Every row gives one point. Any point is a mix of the corners, with weights that add up to 1. It lies inside the corners' shape when no weight is negative. Say inside or outside, and name the corners with a negative weight.

Corners:
(1): [-72  17  36]
(2): [  1 -86 -31]
(3): [12 30  3]
(4): [-57  22 -20]
Points:
[ -2   6 -17] -> outside (1)
[-57  51  -6] -> outside (2)
[-65  14  29] -> inside
[-47 -11 -22] -> outside (3)
[ 12 -10   5] -> outside (4)
[-53  18 -15] -> inside

Corners:
(1): [-31  40  -2 -64 -21  49  69 -38 -12]
(2): [ -7 -35  52 -14 -20   7   6 -19  36]
(3): [-37  32 -38  -5  51   2 -61 -15 -19]
(4): [ 77  34 -28  48  17   4  23  57  95]
(5): [ 42   8  55  50   8 -18 -11  30 -19]
(6): [-22 -33  11 -19  13 -56   1  23  -6]
(7): [-35   7 -61 -59 -24  -1   0  37 -40]
(8): [ 16  21   6  30 -38 -19  -6 -17  29]
(9): [ 48  -9 -15 -34 -13 -15   0 -38  32]
(10): [-33  10   5 -66  13 -48 -68  -6  24]
Points:
[ 11  -6   3  -9  -2 -12 -10   0  25] -> outside (1)
[-14   0  10 -23  -2  -9 -11  -7  -4] -> outside (4)
[ 12   3   6  -1 -16 -16   4   6  26] -> outside (3)
[-18  10 -17 -33   6 -11 -16  -3   9] -> outside (5)
[  0 -12  13 -30   0 -17   7  11  11] -> outside (3, 8)

Corners:
(1): [-10  34  37  10 -61  60  51  10  10 -24 -16  40  45  82  24  33  10 -64]
(2): [ 42  53  31   3 -31 -46 -12  24  34  45  25  56 -40  32 -20 -22  22   7]
(3): [ 75 -47  57 -70 -63 -33  44  12  46  26  55  48 -13  35   9  -5  16 -56]
(4): [-26  47 -70 -42 -22  15  11  18  76 -12 -14  -2  18 -33  24  35  -9 -14]
(5): [ 66 -29  22 -22 -16  64 -17 -40 -36 -61  30   3  31  54  25  45  71 -73]
(6): [  5 -48  39 -69 -50 -41  41 -15 -39  -9  40   2 -23  -2  14   9  55 -45]
(7): [ 14 -46  20  12 -71  63 -62  26  14 -16  90 -43 -22  65  39 -52  33 -83]
(8): [  7  56  -4 -44  10   7 -76 -29 -44  50  34  36 -35 -32  24 -46 -27  -7]
(9): [-19  54 -13 -55  32 -38  49 -18 -27 -52  -2  47 -33  36 -23  12 -64   7]
(10): [ 36 -23 -48   2  18  60  23 -48  -1 -62 -42 -56 -13  73 -18 -37 -24 -58]
(11): [ 16  61 -37 -67  -3 -17  -5   7  42  14  42 -13  21  19  -6 -47  42  16]
(12): [ 58 -46 -42 -22  -4  10 -33 -42 -62  27  14  25  37 -15 -10  32 -49 -51]
(13): [ 41 -34 -68  -4  14  57  39  -6  -2   0 -13 -56 -41   7 -28  54 -16  43]
(14): [ 11 -32  22  -9   0  28  23   2  46 -36  35 -59 -25   8 -51 -12  54  11]
(15): [-10   9 -63 -32   7  24  16 -52  20  49  65  20 -32  11 -15  20  67  46]
(16): [ -5 -26  -7 -53 -86 -16 -51 -53 -32   2  31 -56 -25  65 -67 -28 -47  -2]
(17): [-22  28 -23 -69 -15 -27  24  36  25  30  -9  42 -28  35 -84  17 -33   3]
(18): [ -5 -34 -72 -46 -35  79 -63   9  68 -51 -31  13  77 -32  41  52  41  22]
(19): [-32  64 -57 -30 -17  27 -30  10 -10 -56  -6   6 -52 -31 -77 -60 -52  42]
Points:
[ 31 -24 -50 -44  10  34 -11 -31 -29  -7  22   8  -4  -3  -2  14   4 -11] -> outside (1, 2, 4, 14, 16)
[ -9  41 -12  -9 -10  22  -7  10  14 -25   3 -36 -31  35 -42 -24 -18  -3] -> outside (3, 6, 12, 15, 18)
[ 10  13 -18 -27 -16  23  -9 -11   7  -5  15   4  -6  16   4  -2   3 -22] -> inside
[ 16  14 -19 -37 -10   4   5 -18  20  -4  40 -25 -35  22 -13 -27  27   6] -> outside (1, 12, 17, 18)
[ 25 -23 -19 -13 -42  22  -9  -4  18   4  34 -10   9   3  -2   7  22 -10] -> outside (5, 8, 9, 10, 17)
[ 17  -4 -17 -26 -24  28  -1 -15   8 -17  15   0   1  19   3   3  15 -17] -> outside (17)
